Rows are points. Each copy is the shape, with its points in the same order, turned, moved and blurred by noise. Some copies are also mirrored. Which?

Shape (6 x 3)
29,8,-14
-19,-34,6
-24,-16,-28
4,47,-34
-28,-33,-7
37,35,28
Copy 1 (6 x 3)
8,4,-40
-11,26,13
-39,14,-8
-11,-39,-46
-30,28,13
51,-18,-26
Copy 1 is: mirrored
Copy 2 (6 x 3)
34,16,5
-17,-30,17
7,-32,-18
31,28,-46
-12,-36,3
11,60,15
Copy 2 is: only turned

Shape (7 x 4)
-16,-2,40,-2
24,0,-30,-3
4,1,-20,5
6,-15,10,23
-23,-16,41,19
60,16,10,13
54,-18,6,-32
Copy 1 (7 x 4)
5,-8,34,-32
-5,4,-22,24
-11,-4,-20,4
-12,-26,11,-2
-8,-27,35,-37
35,-31,-6,40
14,7,28,55
Copy 1 is: mirrored
Copy 2 (7 x 4)
16,35,21,25
0,-32,4,-15
-5,-9,-1,-10
-12,-1,8,25
1,37,11,41
-14,-35,58,5
37,-46,34,13
Copy 2 is: mirrored
Copy 3 (7 x 4)
-31,-18,-17,21
40,13,2,-29
5,14,8,-15
-7,-20,9,-17
-46,-23,1,9
45,-39,19,4
43,-32,-38,-15
Copy 3 is: mirrored
Copy 4 (7 x 4)
2,31,-6,12
-8,-7,21,-39
-17,-5,5,-28
-13,0,21,8
-6,21,-6,39
-19,37,59,-33
30,21,42,-39
Copy 4 is: mirrored

Shape (9 x 6)
39,-57,-11,35,21,28
16,-32,5,5,-2,16
18,2,42,-25,21,-7
30,-21,2,13,-21,-4
18,-8,-7,-15,15,33
27,20,5,35,-8,3
-3,26,14,-16,-8,50
-31,7,-1,-3,11,-4
-38,-11,21,47,-6,-43
Copy 1 (9 x 6)
-13,-32,12,41,1,-60
-3,-12,26,14,-15,-22
0,-1,45,0,27,24
28,-11,17,10,-17,-20
-23,18,32,2,-1,-29
30,23,0,32,-2,-8
-16,54,45,14,-22,2
-22,13,-3,-1,-19,26
12,-25,-30,29,-30,49
Copy 1 is: mirrored
Copy 2 (9 x 6)
47,-3,15,0,-59,33
8,-9,10,1,-26,25
2,-35,26,-31,30,13
11,-8,6,20,-5,32
-1,-4,-2,-33,-16,36
26,27,-1,10,18,10
-35,26,14,-39,10,27
-20,-13,-15,-16,0,-17
4,-11,8,36,-3,-54
Copy 2 is: mirrored

Shape (14 x 8)
26,-6,11,4,35,-9,-41,-33
-16,21,-26,27,-32,-4,2,28
-17,28,-14,1,-22,-5,20,7
-14,21,-37,-9,-40,-4,-16,-8
35,2,-6,-23,7,-15,-4,-37
-3,-34,10,13,24,6,3,-8
7,-24,17,22,12,-1,-19,-26
-17,17,16,24,-19,-5,16,3
9,-25,28,11,0,-1,-14,-17
3,-15,13,24,24,-9,13,-2
0,12,-10,-22,-17,-19,-35,11
-7,-24,24,24,8,0,17,11
-35,-2,-1,9,3,-16,5,-4
3,20,-3,-11,-3,20,-19,-6
Copy 1 (14 x 8)
-11,31,1,-12,17,-3,-49,-34
-31,-2,-2,30,-35,19,29,16
-29,-15,0,16,0,13,41,0
-60,-9,-18,-13,-12,19,18,6
-8,5,-26,-28,18,-3,-4,-37
12,-10,4,15,11,11,-33,-6
-5,-2,9,10,-1,8,-44,-25
-18,-23,21,28,-4,10,19,-13
0,-11,12,-4,-2,4,-34,-24
16,-3,4,31,10,-3,-15,-14
-34,14,7,-27,-12,-11,5,14
20,-20,18,28,0,6,-11,-3
-27,-18,5,30,16,-7,-4,7
-23,13,8,-15,10,31,3,-6
Copy 1 is: only turned
Copy 2 (14 x 8)
24,-20,21,-1,30,12,-11,-28
-22,33,18,40,-37,22,-1,20
-16,33,0,12,-37,26,17,10
-10,36,1,12,-48,30,-27,-8
27,-10,-10,-19,-14,6,2,-28
-16,-29,-13,24,13,27,15,-16
-7,-27,17,15,13,22,6,-30
-25,16,21,17,-17,28,32,3
-17,-32,15,5,8,17,9,-25
-6,-15,0,28,13,16,31,-9
-15,26,8,-6,-13,-2,-31,-4
-37,-19,2,27,7,18,33,0
-27,25,-6,23,3,28,17,-19
3,5,7,-7,-12,37,-16,10
Copy 2 is: only turned
Copy 3 (14 x 8)
32,19,-26,34,24,37,13,-4
-42,-41,11,12,-13,-12,-6,-7
-32,-8,19,-3,-4,-20,-2,-17
-32,-16,-19,17,-7,-10,-13,-48
38,21,-9,16,7,-1,0,-33
7,7,4,-10,-5,40,35,4
10,17,-13,18,-6,42,15,3
-34,5,24,8,-13,-3,0,9
9,20,-8,0,-12,36,0,6
5,0,11,1,-5,20,31,15
-11,-16,-42,1,14,-3,-19,-20
-2,-2,15,-17,-13,26,19,24
-30,4,-6,-1,3,2,26,-2
-9,-3,0,8,21,21,-13,-32
Copy 3 is: mirrored
Copy 4 (14 x 8)
54,-1,22,1,32,-6,-38,-9
-18,1,-17,34,-40,-30,-5,15
-3,3,-13,7,-41,-32,15,-3
5,-10,-47,9,-37,-10,-13,-3
54,-5,-13,-5,17,-7,12,-14
-5,3,25,-3,34,-12,-7,-3
11,-15,17,9,32,-14,-24,-18
-9,-9,12,20,-26,-38,6,-11
10,-23,26,10,19,-1,-13,-15
7,2,29,10,23,-35,3,2
26,-13,-8,3,-31,6,-26,18
-21,-5,38,10,14,-24,8,1
-11,-10,6,-15,-10,-39,-7,6
19,12,-3,4,-23,7,-18,-15
Copy 4 is: only turned

Shape (15 x 9)
2,29,29,-12,-2,-20,0,1,-34
-28,-15,-2,4,-20,-23,-20,-22,-21
24,-23,-16,-12,27,2,-15,8,-15
37,34,-5,16,5,18,-10,6,-9
-19,-21,-19,-16,-4,29,20,-39,17
36,36,14,17,-22,13,-24,-17,27
33,30,-10,6,21,9,-34,-19,14
-32,11,35,-2,13,-22,-33,23,-36
-14,12,15,-24,-8,34,-4,5,-1
-13,8,1,-15,2,-2,-17,32,-11
-22,-16,1,6,4,4,-10,11,25
32,-14,44,1,-2,-10,-14,31,15
0,4,15,29,-1,22,-35,8,9
-3,34,35,-13,-16,-8,-38,7,-29
27,21,12,-14,28,6,-2,22,-38
Copy 1 (15 x 9)
-2,31,36,6,21,-16,2,8,-12
1,-2,41,-15,8,16,27,-34,-11
1,17,-31,7,9,20,2,-24,-41
15,12,-18,39,18,-11,-20,-17,7
-8,-8,-15,-4,-9,60,30,7,20
29,-18,-8,14,35,-5,-27,-9,26
28,14,-25,7,36,11,-26,-24,16
-23,31,53,-10,3,-3,-26,-16,-28
4,8,16,15,-15,27,-20,19,3
3,30,11,-7,-17,3,-23,-10,-26
-15,-10,-5,-24,-16,24,-15,-11,-1
-4,-23,-9,-8,15,-22,-32,6,-39
-9,-20,3,12,2,9,-38,-31,11
13,19,49,12,14,-7,-27,-10,-7
-5,44,-3,33,15,-8,-13,-1,-27
Copy 1 is: only turned
Copy 2 (15 x 9)
-16,44,27,-10,27,-3,1,33,1
-29,20,-4,17,26,-41,0,-13,-4
-2,-30,33,-10,8,-18,20,11,7
32,-2,9,-4,10,17,-8,32,0
-16,-5,-3,4,-29,5,-1,-42,-23
35,14,12,24,-4,12,-45,15,8
36,-9,33,8,27,11,-30,1,2
-38,22,16,-23,52,-29,-19,41,7
-34,1,11,0,-11,14,-24,26,-15
-38,-9,13,-8,22,4,-12,28,14
-26,-12,-9,-12,0,-10,-23,-6,20
3,9,31,-23,-17,-27,-31,37,36
11,-11,-5,-7,6,-22,-46,23,0
-23,35,28,10,33,-11,-34,46,-7
5,4,38,-27,21,7,18,46,2
Copy 2 is: mirrored
Copy 3 (15 x 9)
20,26,-13,-10,-5,8,45,-24,-31
22,-27,-9,-32,-1,28,6,-12,-31
35,10,-7,6,35,-18,-9,-17,-4
-1,39,-31,6,7,-14,7,20,-19
-21,-23,-22,11,0,17,-34,-39,-9
-9,44,-9,-13,-34,7,-12,30,-15
6,36,-15,-11,-14,-34,-20,8,-19
19,12,19,-43,26,6,49,-24,-45
-23,28,-15,-16,19,23,-1,-33,-15
5,16,-4,-28,35,7,26,-19,0
-15,-9,20,-11,17,11,-5,-7,-2
22,44,39,11,15,19,13,5,0
-11,23,11,-18,22,7,-10,20,-30
21,42,-4,-47,0,19,33,-13,-38
24,46,-22,8,27,-16,30,-26,-24
Copy 3 is: only turned

Shape (13 x 9)
29,20,-15,-10,21,-2,-28,24,-32
-14,19,-19,-39,-14,-34,-4,12,27
24,20,15,18,-10,11,-41,19,30
-1,-29,-26,7,6,-36,5,12,19
-13,-24,-20,17,-6,-17,8,-14,16
-10,-23,18,6,9,-38,-15,-34,3
13,15,20,18,9,26,-3,-21,25
-21,17,9,-8,-14,-16,3,18,-34
37,8,-7,-22,-43,11,25,24,23
-16,-19,-8,-46,-21,-15,-16,31,6
-13,25,-20,24,-22,2,-24,-5,-25
19,-32,12,13,20,25,-44,34,-31
-1,-12,-30,24,-20,5,-27,-5,-31
Copy 1 (13 x 9)
20,6,10,-36,39,10,9,-7,-17
-30,33,5,-8,7,-13,-39,-21,12
1,-31,1,-25,29,26,-36,0,34
-51,-17,29,1,11,-6,-22,-15,-23
-40,-29,26,20,2,-14,-12,-11,5
-37,-32,-5,-1,-4,-32,0,28,2
-8,-38,0,-6,-4,22,8,-6,48
27,5,5,2,-12,-19,-20,-10,-20
-9,20,16,25,4,55,-38,-20,12
-20,14,-28,13,25,-9,-40,-26,-19
30,-16,32,4,22,-26,-10,-6,17
14,-54,-19,-18,46,18,3,-6,-32
13,-29,29,18,43,-18,-3,2,-4
Copy 1 is: only turned
Copy 2 (13 x 9)
10,-16,18,-23,-22,35,-10,28,18
14,-5,33,-21,18,-38,-11,-9,-6
-8,-23,27,31,13,36,5,-19,9
4,21,14,-35,-14,-8,19,-37,-9
-1,18,1,-3,-17,-26,31,-31,1
-25,51,11,5,-15,-13,-5,-23,25
-4,-6,-18,30,11,9,15,-18,35
-17,8,18,-17,7,-14,21,42,-1
44,-10,-15,11,30,3,10,-1,-30
-14,-9,18,-26,6,-22,-22,4,-41
-2,-11,32,18,-32,-9,37,22,10
-42,-12,-8,-14,-31,56,3,9,-4
-7,-6,14,10,-51,-2,29,11,-5
Copy 2 is: mirrored
Copy 3 (13 x 9)
-15,-14,22,6,18,21,54,1,22
3,2,-7,55,6,20,2,-3,-27
0,18,-46,-7,-4,26,33,-7,24
-21,-27,-8,15,-6,-18,-3,-24,-16
-17,-7,-4,-3,-20,-15,-18,-8,-18
-10,-38,-1,-5,-41,26,-18,-2,-8
24,15,-13,-36,-6,17,-3,0,15
-21,8,30,36,-12,19,-1,7,28
24,13,-26,34,20,-29,11,27,17
-32,-14,-15,50,24,19,-8,17,-4
-30,33,19,0,-28,14,24,12,5
-53,-25,-8,-26,20,21,26,5,50
-49,8,12,-11,-20,-4,25,22,2
Copy 3 is: only turned
Copy 4 (13 x 9)
8,-19,-41,34,-2,3,11,-7,-50
38,-16,-1,5,-44,48,-12,-27,-5
26,-33,-2,36,35,19,-18,1,-3
14,8,8,-25,-5,15,-22,-34,-36
9,5,28,-26,3,2,1,-27,-8
-8,34,27,14,1,27,0,-39,0
0,-9,-8,5,36,13,3,8,30
-3,-4,6,28,-46,-3,6,11,-14
49,-19,-8,-14,-6,34,4,41,-22
60,16,1,13,-37,14,-14,-12,-24
1,-34,20,24,0,-12,27,-9,-17
21,18,-19,47,34,-37,-6,4,-43
12,-12,26,11,11,-24,39,-15,-36
Copy 4 is: mirrored

Shape (16 x 11)
-5,-6,-7,-7,11,-7,-9,6,-11,-13,-10
-4,-9,-3,-2,13,8,2,0,11,11,7
-3,-10,8,-11,5,-2,7,0,-11,-10,-5
-4,1,-6,6,11,-14,-2,8,17,11,6
2,11,6,12,-13,8,-8,24,-8,-15,-7
6,-3,-2,-9,12,-3,15,14,3,-16,-14
9,17,-8,-8,8,5,-1,-4,60,-6,-9
12,39,4,5,9,1,18,-4,-7,19,-7
1,-2,-12,-4,1,-3,1,-1,-1,-6,-10
-1,-8,8,-9,2,-5,-5,4,-11,13,-13
13,-7,-4,-3,9,4,0,4,-12,1,-2
0,-9,-7,22,-14,0,-4,10,3,-3,1
7,-12,0,-11,8,-8,4,5,1,-11,33
1,-10,5,-8,7,-14,3,0,-8,-10,-14
9,6,7,27,12,-1,1,-2,-5,-3,1
-4,1,-1,6,11,6,13,-3,-12,-6,10
Copy 1 (16 x 11)
5,-11,-5,1,7,-4,-11,12,7,-20,11
-5,-4,-4,4,1,5,-9,-12,-9,4,1
7,-10,7,-14,7,-13,-6,-3,3,-6,13
-7,3,-10,9,-5,1,-14,7,-1,13,-3
15,3,-15,-1,9,1,16,4,27,-7,3
-5,-12,-8,-21,17,0,-8,5,12,-3,11
-47,0,-14,1,-7,27,0,-3,12,18,24
-6,-9,27,5,24,16,1,4,22,11,-19
-3,-12,-2,-8,3,4,-1,8,4,-13,7
-1,8,6,-2,13,-10,-6,3,2,-18,-3
0,-16,-2,-3,10,-5,-4,-6,3,-16,-6
7,-3,-20,3,-2,-2,18,8,-2,6,-6
0,-19,-5,-10,-23,-16,-16,-15,12,7,0
-1,-10,1,-12,10,-16,-6,9,4,-13,12
3,-17,-3,16,20,-8,5,2,7,12,-5
16,-17,9,0,6,-1,-3,-8,6,9,1
Copy 1 is: mirrored
Copy 2 (16 x 11)
-9,5,-6,13,-7,-3,0,-12,-7,7,-6
1,-3,7,7,-10,-3,1,19,1,-3,11
-2,7,-5,9,7,6,-12,-1,-2,-1,-6
3,6,7,5,-18,-15,5,5,8,-3,18
23,-7,-5,4,0,-17,3,-9,8,18,-20
2,10,-5,16,18,-4,6,-7,-2,6,6
7,-19,-16,1,2,-22,38,8,11,-22,35
-16,-5,0,-13,18,-34,-13,9,22,14,11
-5,-4,5,3,1,-6,4,-10,-6,2,-2
-1,-8,4,14,-6,-4,-20,-5,3,5,2
-5,-3,5,1,0,2,-6,5,-6,16,1
20,0,14,-7,-12,-10,6,-3,1,2,-11
-2,21,0,-4,-8,21,9,11,15,6,6
0,4,-7,7,7,1,-11,-16,-6,0,2
7,9,-7,-19,-2,-19,-8,6,-4,13,-2
-4,15,4,-6,4,-6,-6,14,0,4,-11
Copy 2 is: mirrored
Copy 3 (16 x 11)
2,7,-8,-1,10,4,-1,10,-22,-11,2
15,-10,4,0,4,-4,-7,11,8,4,9
-2,5,-12,-2,10,15,-12,7,-3,-7,9
1,-9,13,-2,-11,-12,-2,12,-2,-2,8
-2,12,8,-6,-2,14,-5,-13,-8,-6,-24
10,9,-5,-6,-7,15,-9,-2,-14,-11,18
30,-36,37,-18,-12,8,-10,-1,-5,-21,17
-8,17,40,7,7,21,5,0,11,5,20
2,-5,1,1,10,4,-1,-4,-14,-5,10
-5,-1,-8,3,6,14,12,12,1,-2,5
7,4,-3,5,8,13,-3,4,-11,13,5
-6,-10,3,8,-5,-6,-10,-14,-6,1,-12
-2,-3,-4,-18,0,-3,-31,17,-9,15,10
-6,1,-10,3,5,14,-6,10,-13,-13,13
-3,6,17,22,-2,9,-17,5,-4,1,-2
0,12,4,6,14,1,-20,3,2,4,9
Copy 3 is: only turned
Copy 4 (16 x 11)
-6,-3,14,-6,19,-5,-3,-8,2,-4,-14
11,-7,-6,-11,-3,-20,-9,-15,-4,3,1
5,-1,12,3,15,-6,-2,-4,1,-10,6
1,-11,2,-15,-11,-13,-12,-9,9,17,-2
-4,10,5,3,-7,4,-11,20,-1,-8,-23
3,8,13,1,18,-19,-16,5,14,2,1
-17,24,-22,-38,-4,-30,-27,1,12,19,12
17,4,0,-5,6,-4,-1,26,-18,37,6
-2,9,6,-5,9,-8,-2,-9,4,7,-8
19,0,14,-14,7,6,0,-7,1,-2,-2
15,-1,-3,0,15,-7,-2,-4,3,2,-11
-2,7,-1,8,-17,3,-10,-10,6,3,-17
-2,-24,-11,7,2,-21,7,-4,17,-7,3
1,1,16,-3,19,2,-5,-7,9,-2,4
1,-7,-9,10,4,8,-19,2,-7,15,-6
4,-8,1,14,5,-13,-5,-3,-11,6,-1
Copy 4 is: mirrored
